Each row is a point. Each copy is the shape, with its points in the same order, stretched, turned, moved and blurred by noise. Say if it was mirrored as well.

Shape, 7 rows:
[[-0.4  3.6]
 [ 2.3 -2.5]
 [-0.6  4.3]
 [-0.2 -0.7]
 [ 4.8  3.0]
 [-4.5  2.6]
 [-2.7  3.7]]
Copy 1, 7 rows:
[[ 1.1  4.1]
 [-1.6 -2.8]
 [ 1.3  4.3]
 [ 0.8 -0.6]
 [-3.9  3.2]
 [ 5.2  2.6]
 [ 3.4  3.7]]
Copy 1 is: mirrored
Copy 2 (7 x 2):
[[-2.8  2.2]
 [ 0.1 -3.9]
 [-3.0  2.8]
 [ 0.3 -0.7]
 [-5.1 -2.4]
 [ 0.2  4.8]
 [-1.4  4.1]]
Copy 2 is: mirrored

Shape:
[[ 5.4  1.3  0.4]
 [-3.5  3.0 -2.7]
 [ 0.8  3.9 -3.8]
 [ 2.9  1.8 -0.3]
 [-0.1  2.9  6.4]
 [-1.4  0.1  0.3]
 [-1.3 -2.0  4.4]
 [ 2.3  3.4 -1.1]
 [ 4.6  1.6 -0.2]]
Copy 1 (9 x 3):
[[ 5.5 -1.3  1.4]
 [-1.3  5.7  1.2]
 [ 2.2  6.2  1.9]
 [ 3.6  1.0  1.2]
 [ 1.1 -3.5  7.1]
 [-1.1  0.7  0.4]
 [-1.4 -4.5  0.4]
 [ 3.2  3.3  2.7]
 [ 4.7  0.0  1.5]]
Copy 1 is: only turned
Copy 2, 9 rows:
[[ 2.6 -4.5 -3.2]
 [-2.8  2.9 -3.1]
 [-0.8  0.7 -6.1]
 [ 1.2 -2.4 -3.4]
 [-4.0 -4.7  2.3]
 [-0.8  0.5 -0.3]
 [-0.4 -2.0  3.9]
 [-0.1 -1.6 -4.4]
 [ 2.4 -3.5 -3.4]]
Copy 2 is: mirrored
Copy 3, 9 rows:
[[ 5.0  0.0 -0.3]
 [-3.0  4.8 -0.1]
 [ 0.5  4.2 -3.1]
 [ 2.9  1.4 -0.1]
 [ 3.8  2.7  6.3]
 [-0.8  1.7  2.1]
 [ 0.3 -0.3  6.4]
 [ 2.6  3.0 -1.0]
 [ 4.3  0.6 -0.4]]
Copy 3 is: only turned

Shape:
[[-0.7  2.8 -3.1 -2.3]
 [ 0.6  2.2 -1.4  7.2]
 [-0.3  2.9  0.5 -2.1]
 [ 3.4  0.8 -0.7  2.4]
 [ 6.1  0.8  2.7  5.6]
 [-3.9 -4.2 -1.2  1.0]
 [-2.1 -0.5  0.6 -0.4]]
Copy 1, 7 rows:
[[ 1.1  2.4 -6.0  0.0]
 [ 7.1  5.9  2.3 -1.0]
 [-0.8  1.9 -3.8 -3.0]
 [ 4.4 -0.2  0.3 -0.8]
 [ 5.9 -1.5  5.2 -3.8]
 [-1.7  3.4  2.3  3.5]
 [-1.5  2.3 -0.4 -0.7]]
Copy 1 is: only turned
Copy 2 (7 x 4):
[[ 3.7  0.0 -3.1 -2.0]
 [ 2.2  2.3  0.5  8.0]
 [ 0.2  1.1 -3.1 -1.0]
 [ 2.0  1.6  2.2  2.9]
 [-0.6  4.8  5.1  6.1]
 [ 0.4 -5.6 -0.7  3.3]
 [-0.5 -1.7 -1.9  0.9]]
Copy 2 is: only turned
Copy 3:
[[ 1.8  5.8 -1.3 -0.1]
 [-1.3 -2.1 -3.1  4.8]
 [ 2.4  4.8  1.2  0.6]
 [ 0.7 -1.2 -0.8 -0.1]
 [ 0.6 -5.4  0.6  1.5]
 [-6.9  1.4  0.4 -1.2]
 [-2.1  2.7  1.5  0.4]]
Copy 3 is: only turned

Shape, 11 rows:
[[ 1.3  1.9 -4.0  2.3  2.0  2.5]
 [ 0.3 -0.4 -1.5 -2.2 -3.9  3.1]
 [ 4.5 -2.1  2.1 -5.8 -2.4 -1.3]
 [ 0.8 -2.2 -2.5 -4.3 -1.2  0.9]
 [ 1.1 -1.3  0.9 -3.4 -4.7 -2.8]
 [-2.5  4.1 -5.6  0.5  0.6 -2.8]
 [-1.7 -0.2 -0.7  4.0  2.2  1.1]
 [-2.9  5.0 -0.2 -1.3  0.7 -0.2]
 [-4.3  2.2  0.8 -0.6  2.5 -3.2]
 [-3.9  1.4 -3.7 -0.3  2.3  1.3]
 [ 2.4 -1.2  5.1 -4.4 -2.9 -3.3]]
Copy 1, 11 rows:
[[-1.5  3.1  5.1  2.1  2.4  1.0]
 [-2.5  2.1 -3.0  3.1 -0.2 -0.4]
 [ 2.0 -3.0 -5.8 -2.8  2.6 -0.4]
 [-2.2  1.3 -3.1 -1.9  0.5 -1.6]
 [ 1.9 -0.6 -6.1  0.2 -0.3 -3.5]
 [-2.5  1.2  3.5  3.5  1.6 -6.9]
 [ 1.0  1.8  5.6  1.1 -2.5  0.3]
 [-1.8 -3.7  3.4  4.1  0.8 -4.7]
 [ 0.8 -4.4  4.4  0.6 -2.1 -5.8]
 [-3.4  0.9  5.0  1.5 -1.4 -3.4]
 [ 4.2 -5.6 -6.2 -1.7  0.0 -2.1]]
Copy 1 is: mirrored
Copy 2 (11 x 6):
[[ 2.6 -0.4  0.2  4.7 -2.7  0.2]
 [ 0.8  3.7 -3.1 -0.4 -2.5  2.4]
 [ 1.9  5.6  1.2 -5.7  0.6  2.1]
 [ 0.0  4.5  1.1 -1.7 -3.2  3.1]
 [-0.3  1.8  0.7 -6.9 -2.5  1.1]
 [-0.7 -1.5  2.4 -0.9 -7.6 -4.2]
 [-1.8 -4.0  0.8  2.3 -1.1  2.0]
 [-2.8  0.3  0.6 -0.9 -4.5 -5.0]
 [-6.0 -2.4  4.0 -3.3 -3.5 -3.8]
 [-2.7  0.2  2.4  2.8 -4.9 -1.2]
 [-1.2  2.1  1.4 -9.1  1.6  0.4]]
Copy 2 is: mirrored

Shape:
[[ 4.5 -2.1  1.0 -1.3 -0.3 -2.6 -4.6  3.1]
 [ 4.3 -1.3 -2.3 -1.0  4.0 -0.7 -1.9 -0.4]
 [-0.8 -2.4  1.9 -0.4 -1.4  3.1  5.5  1.4]
 [ 3.0 -5.9 -0.2 -1.6  0.2 -1.7 -4.3  0.5]
 [ 2.6 -1.7 -0.9  3.3  1.0 -1.1 -2.6  1.5]
 [-3.1 -0.3  3.9 -0.8  1.1  6.3  2.1  1.4]
 [-3.3  2.8 -2.6 -1.0  0.3  1.4  1.6 -1.3]
 [-2.9  0.2  3.9  0.6  0.1  5.1  4.6 -1.9]
 [-0.4 -3.5 -1.6  0.7  2.7 -0.7 -2.3  1.7]
 [-3.5  1.4  1.5 -0.2  4.1 -1.9  2.0 -1.3]
 [-2.7  1.3  0.2  1.0  1.4  0.5  0.4 -4.2]]
Copy 1 (11 x 8):
[[ 4.2  3.6 -1.8 -7.6 -1.0 -4.4  2.1  1.2]
 [ 8.5 -0.6 -0.3 -2.6  1.5 -2.5  0.1 -3.2]
 [-0.7  0.7  3.4  4.0 -0.4 -5.2 -1.3  6.7]
 [ 5.4  4.1  0.8 -9.1 -1.6 -1.6  0.1  0.4]
 [ 3.7  0.9  1.0 -5.3  2.3 -0.2  3.0 -0.2]
 [-1.9  2.7  1.7  4.0  3.5 -6.4 -3.2  4.8]
 [-3.3 -3.2  0.1  3.8  1.8 -1.5 -1.8 -0.8]
 [-2.7  2.3  2.1  7.8  2.5 -3.1 -0.8  3.0]
 [ 2.7  0.1  3.2 -7.1  2.9 -3.0 -0.6 -1.2]
 [-3.2 -3.4  2.5  2.8  3.5 -5.0  2.2 -5.1]
 [-2.0 -0.9  1.3  3.4  2.2  1.2  0.7 -4.0]]
Copy 1 is: mirrored
Copy 2 (11 x 8):
[[-0.1  0.1 -5.3 -2.7 -1.0  0.7 -4.0  7.1]
 [ 2.2 -0.2 -5.1  2.6 -2.1  2.6  1.5  0.1]
 [-2.2  0.5  1.4 -2.1  2.3  3.2 -4.3 -3.7]
 [ 2.3 -5.0 -4.5 -4.2  1.7  1.3 -1.6  4.3]
 [-0.7 -1.2 -4.3 -0.9  1.5  2.4  1.5  4.3]
 [-6.2  1.1 -3.1 -0.5  1.1  0.0 -2.2 -5.7]
 [-2.4  3.4  3.2  4.8  0.1 -1.9  3.1 -4.0]
 [-6.4 -1.9  0.6  1.9 -0.2  1.1 -1.6 -6.6]
 [ 0.8 -1.4 -4.3 -0.6  4.6  0.9  0.4 -0.1]
 [-1.5 -1.0 -1.5  8.0  1.0 -0.2 -1.0 -4.1]
 [-3.1 -2.9  0.6  5.4  0.1 -1.4  3.0 -3.1]]
Copy 2 is: only turned
